Each row is a point. Each copy is the shape, with its points in the same order, turned, moved and blurred by noise. Some copies are also mirrored. Which?

Shape (6 x 2):
[[-27.5  -8.3]
 [  4.1 -15.5]
 [-30.3  -5.0]
 [ 13.8 -20.2]
 [  4.9 -17.7]
 [-29.7  10.8]]
Copy 1:
[[  8.8  28.0]
 [-18.4  10.9]
 [ 13.6  27.5]
 [-28.7   7.8]
 [-20.5  13.1]
 [ 24.0  16.2]]
Copy 1 is: only turned
Copy 2, 6 rows:
[[-19.5  25.9]
 [  5.6   4.7]
 [-20.8  25.4]
 [ 16.0   2.7]
 [  7.7   6.3]
 [-34.0  15.5]]
Copy 2 is: mirrored

Shape, 6 rows:
[[ -7.8  -8.6  -6.8]
 [ 13.1 -12.1  18.8]
 [ 26.7   6.9  16.9]
 [ 11.0 -14.4 -24.6]
 [-15.0  30.3  21.1]
 [ -7.2  27.6 -20.0]]
Copy 1 (6 x 3):
[[ 15.1  -5.7   3.7]
 [  0.6  -5.2 -25.9]
 [-11.1  12.0 -23.9]
 [ 25.7  15.5  -0.2]
 [-34.8 -10.9  14.5]
 [ -6.3  15.8  27.6]]
Copy 1 is: mirrored
Copy 2, 6 rows:
[[ -1.0  -3.4   2.9]
 [ 16.4  23.1  -3.3]
 [ 36.1  18.7   9.6]
 [ 14.0 -20.0 -12.3]
 [  4.6  14.8  47.2]
 [ 10.6 -23.8  33.8]]
Copy 2 is: mirrored
Copy 3 (6 x 3):
[[  0.7  16.5  -6.5]
 [-32.6  13.8  -4.5]
 [-38.5  -6.4 -14.5]
 [  0.5  21.4 -31.7]
 [-10.0 -21.8  18.1]
 [ 16.6 -17.0 -12.9]]
Copy 3 is: only turned

Shape:
[[-28.1  -8.9 -36.8  -4.3]
 [ 24.7 -29.3  11.8  22.6]
 [ -3.2  30.2  15.6 -14.9]
 [ -8.0 -10.8   8.2 -19.8]
 [  8.6  -6.5  23.9   7.9]
 [ -1.5 -16.4 -23.5   9.0]
 [ 25.1  26.7  -2.2  -8.2]]
Copy 1, 7 rows:
[[ -6.0 -20.4 -42.4 -21.4]
 [-21.4  29.9  20.7  -5.0]
 [ 24.0 -18.4  -0.2  28.7]
 [-13.3 -19.5  -2.2  10.9]
 [ -4.4  10.2  13.4  16.4]
 [ -9.7  -2.6 -14.9 -21.0]
 [ 29.1  -9.4  18.4  -0.3]]
Copy 1 is: mirrored
Copy 2:
[[-11.6  43.2  -9.8 -34.1]
 [ 21.0  20.4 -23.0  32.8]
 [ -0.7 -20.1  14.7 -13.6]
 [-11.0  14.3  12.7   2.9]
 [ 17.4   4.9   3.5  16.4]
 [  1.4  34.0 -25.6  -5.2]
 [ -6.8 -24.8 -19.1  -7.1]]
Copy 2 is: only turned
Copy 3 (7 x 4):
[[  1.6 -40.5  12.3 -17.6]
 [ 22.2  13.0   4.2  32.4]
 [-21.3  13.5 -28.2 -21.2]
 [-18.0   3.1   9.9  -4.6]
 [  5.3  23.2  -4.0   5.6]
 [ 12.0 -25.7   3.9   1.7]
 [ -9.4  -2.7 -39.4   5.3]]
Copy 3 is: mirrored
